Each row is a point. Each copy is the shape, with its points in the same order, turned, moved and blurred by noise. Is it also mirrored, or only turned?

Shape, 6 rows:
3; -7
45; 13
35; -1
-46; 48
-17; 0
-9; -1
Copy 1:
-4; 20
44; 34
27; 43
-4; -54
-8; 1
-7; 10
Copy 1 is: mirrored
Copy 2:
-10; 5
38; 18
17; 22
-15; -64
-23; -11
-16; -3
Copy 2 is: mirrored
Copy 3:
16; -12
62; 4
51; -8
-27; 45
-1; -4
7; -6
Copy 3 is: only turned
Copy 4, 6 rows:
1; -7
41; 11
30; 1
-48; 48
-20; -4
-15; -1
Copy 4 is: only turned

Shape (9 x 4):
-11; -31; -5; -53
-6; -14; -22; -13
14; 13; 17; 37
5; -50; 1; 23
-27; 40; 24; -62
14; -11; 32; 32
-46; -13; -4; -20
7; 14; 27; -13
-4; -10; -7; 43
Copy 1 (9 x 4):
5; -45; 33; -26
-2; -29; 14; 7
-5; 41; -30; 0
1; -25; -45; -6
-35; 11; 71; -49
-16; 20; -40; -13
-42; -26; 19; -2
-8; 28; 10; -32
-20; 8; -29; 20
Copy 1 is: mirrored
Copy 2:
-7; -24; -32; -53
3; -9; -38; -13
22; 2; 16; 32
5; -54; -15; 17
-13; 43; 6; -63
17; -25; 24; 26
-40; -3; -24; -21
14; 7; 14; -21
4; -14; -11; 39
Copy 2 is: only turned

Shape (11 x 8):
27; 43; 23; -23; 5; -37; 14; 29
10; 12; 14; 9; -34; 23; 17; 13
52; -7; -3; -86; -2; 23; -29; -34
-19; 39; -70; 6; 26; -11; 3; -8
-22; -22; -23; -2; 6; 3; 7; 0
-8; 73; 24; 2; 9; -30; 34; 7
-6; 17; 8; -2; -7; -11; 43; -17
8; -15; 35; 19; -6; -7; -31; -8
36; 17; -30; -27; 13; 15; -3; -23
-52; 47; 20; -5; 11; -10; -15; 15
43; -15; 0; 1; 40; 49; -11; 5
Copy 1, 11 rows:
34; 21; 15; -26; -4; -38; 11; 30
16; -2; 20; 20; -24; 28; 11; 10
53; -42; -13; -75; 0; 17; -36; -29
-21; 32; -65; 10; 36; -12; -10; -1
-22; -33; -17; 11; 16; 3; 3; -6
7; 62; 27; -5; 14; -29; 24; 13
5; 13; 7; 3; 3; -5; 35; -18
17; -29; 39; 28; 5; -15; -32; -11
39; -4; -37; -20; 20; 11; -14; -17
-39; 31; 30; -7; 22; -12; -22; 17
51; -36; -4; 8; 51; 35; -21; 12
Copy 1 is: only turned
Copy 2:
37; 36; 20; -20; -3; -21; 3; 39
12; 1; -1; 10; -35; 33; 15; 15
45; -8; -9; -88; -9; 46; -41; -16
2; 42; -77; 8; 40; 10; -3; 6
-1; -23; -43; -2; 12; 18; 14; 11
4; 62; 25; 14; 12; -6; 28; 17
12; 14; -3; -7; 1; 12; 45; -1
6; -30; 11; 17; -15; 8; -27; -11
43; 16; -35; -25; 13; 31; -16; -12
-47; 33; 9; 3; 20; 0; -8; 22
49; -23; -5; 10; 23; 69; -29; 16
Copy 2 is: only turned
Copy 3 (11 x 8):
56; 30; 28; -1; 0; -32; 13; 33
17; 12; 6; 17; -29; 33; 13; 7
65; -4; 23; -79; -6; 14; -29; -38
9; 37; -67; 2; 38; -20; -12; -3
-16; -15; -16; -5; 8; 3; -11; 4
20; 67; 18; 25; 6; -36; 36; 15
5; 14; 5; 6; -6; -12; 40; -9
13; -9; 39; 24; -17; -4; -37; -10
47; 10; -16; -26; 15; 7; -5; -28
-24; 59; 19; 7; 9; -21; -21; 24
48; -18; 21; 9; 42; 47; -23; -14
Copy 3 is: only turned
